Each wall is flat, endless, passes through zero and stands at right angles to its row. A trip goes straight from one point to another. List the walls that it crosses, first one first.
In the rows, 128 means zero.

Walls:
(1): [163 172]
(2): [ 86 143]
(3): [200 177]
Trips:
[149 192] to [157  53] -> 2, 1, 3
[109  68] to [115  80] -> none
[ 38 125] to [165  94] -> 2, 3
[128  94] to [103 176] -> 2, 1, 3
[104 175] to [127 164] -> none
[ 72 158] to [154 158] -> 1, 3, 2

Walls:
(1): [128  65  90 135 110 131 129 227  96 228 151 138]
(2): [104 148 100 162 197 145 142 113 160 120 140 100]
(3): [102 140 149 166 129 160 125 144  71 140 108 124]
Trips:
[ 69 115 166 140 136 130 175 162 207  71 146 118] to [ 59 157  88 170 132 140 208 134 133 178  77 171] -> 3, 1
[174  91 120 142 122  67 167  75 164 136 164  57] to [108 137 161  71 204 115 155 158 133 144 167 148] -> 1
[133 130  90  57 205 129 155 168 110 140 141 161] to [125  99 179 157 222 101 140 119 110  96  83 120] -> 3, 1
[ 86 152 114 128 152 119 124 122 116 248  69 149] to [128  32  80 124 117 109  57  89 132 122 198 187] -> 2, 3
[141  90 147 167 108  84 182 126  51 136  73 108] to [142 126 116  73  69 136  80 127  92 133 125 187] -> 3
[176 135 173 151 144 106  60 109 111 127  74 179] to [191  75 189 149  88  76 144  61 142 125 115 121] -> 3
[108 227 136  96 128 208 130 224 218 122 180 143] to [139 169 176 196  65 213 133  92  55 119 113 165] -> 3, 1, 2

Walls:
(1): [169  96 180 122 146 102 107 138 133 129 133 181 122 169 129 106 119 127
 141 111 157  89  87 117 147 153 120 131 115 167  72 159 103  64 145  97
  54 131 157 130 118  90 143 147 150 191 142 202]
(2): [123  67 113 202 113 105 102 104 160 119  79 129 144 154  81 105 117 109
 166 167 139  97  94 105 111 148 131  42 116  97 170 117 119 101 154 146
  78 139 144  89 123 133 209  81 158 117  67 142]
(3): [110 101  53 114 178  94 131 100 197 175 107 151 104 137 116  95  91 164
 162 144 111 186 117 164 133 183 163  94 130  77 115 100  78 147  83 116
 120 143  98 153  81  60 165 203 156 145 152 137]
(4): [128  95  84 155  88 182 116 157 131 142 113  96 173 146 130 123 115  99
 114 109 178 124 122 188 146 121 106 119 107 142 111 139  70 159 137 162
 115  73 121 161 150 143 148  59  77 197 116 179]
(5): [131 144 140 140  80 142 174  66 149 139 189 101 107 160 100 137  77  85
 115 169 136  93 127 150 107 114 173 180 115 133 135 171 115 141 130 169
 134 203 147  95 138  97  46  75 128  92 149 114]
Trips:
[140 118 121  95 154 115 110 168 202 136 191 153 129 162  80 132 145 128
 118 133 171 115 147 100  91 122 156 166 132 160 164  98 128 116 158  85
 115  97  92  85 128 122 123 137 123 216 101 107] to [149 137  87  76 133 168  98 153 130 127 165 157 126 140 128 123  88 137
 212  94 145 178 167 127  78  85 140 148  61 141 139 141 118 114 157 119
 157 115 151 118 108  85 105 103  81 183 135 157] -> 5
[161 131 131 114  65 102 107 166 149 106 169 164  90 107 125  87 134  86
 132 153 131  67 180 163 111  89  77 129 129 120 223  93 124 162 148  74
 125 145  51 147 122 151 159 153 135 104 145 132] to [ 81 181 114 111  89 124  63 142  66 157  74 145 138 175 115 109 139 213
 149 109  63 105 105 111 100 148 130  81 193  79 136  93 134 133 173 135
 187  93 175  72 131 116 162  98 165 175 103 132] -> 3
[134 124  88  94  99 115  68 119  72 102 131  49 173 146  94 129 130  59
 104 182 201 102  67 137 121 111 115 176 117 107  97 169 111  77 117 122
  96 144 116 100 198 107  99 175 142 129 193 101] to [104 114 168 114 151 147 135 167 115 154 140 121  89  84 143 144 171 135
  72 204 143 119 149 128 135 129 142  89 150  78  96 107 152 151 249  65
 139 138  97 175 134 192 102 106 225 100 136  62] -> 4, 1, 5
[139 122 101 136 118 143 169 123 117  99  74 188 167  56 164  97  93 123
 165 129 124  78 129 152 112  97 225 138 105  96 117 150  67 154 120 123
 148 136 128 171 147 149 138 158 134 111 121 144] to [ 91 188 145 159 113 136 180 140  98 156 164 158 164 118 196 138 160  84
 116 179  99 119 126  39  89 187 198 152 151 123 140 108 132 117  66 191
  88 140 119 121 112 122 110 164 168  86 135 163] -> 2, 4, 3
[ 72 110 127 180 110 140 117 105 118 171 165 132 164  75 169  94 125 123
 153 150 113  78 110 122 142 105 120  75 148 141 141 103 124 241 150 108
 104  95  94 209 118 151  79  46 169 137 148  97] to [103 151  81 109 137 107 131  72  94 138 213 143 120 114 172  95  77 118
  92  70 104 112  52 111 115 173 154 137  97 127 129 103 158 138 115  87
 110 113 127 124 110 124 130 118 165 120 121 159] -> 3, 2, 4, 1
[183  85 147 100  78 199  72 134 106 170 136  81 136  92 147 118 135  97
 111 232 139  74  95 153 127 131 145 179 124 142 185 152 155 147 109 108
 167 138 130  96 122 153 127 140  82 120 107 114] to [101 172 103 181  63  80 180 154 125 168 164 146 118  76 214 117 150 119
 122 201 158 119 166 119 121 130  68 133 118 117 146 136 115 113 162 190
 126 105 118 202 121 168 132 147 105 123 121 146] -> 5
[131 150 125 121 130 143 178 152 130 150  52  85  84 113  83 123 140 110
 162 129 132 192 151 136 131 169  89 114  99 172  90  79 168 126 133 135
 142 154 104 138  96 155 165 103 185 111 116 150] to [148  96 119  75 163 119 151 132 100 161 143 145 136 102 138 158 111 123
 173  88 125 115 183 179  91 149 140 152  92 106 132 168 148 122 183 153
 133 182  60  85 149 116 100 117 118 134 105  83] -> 2, 5, 3
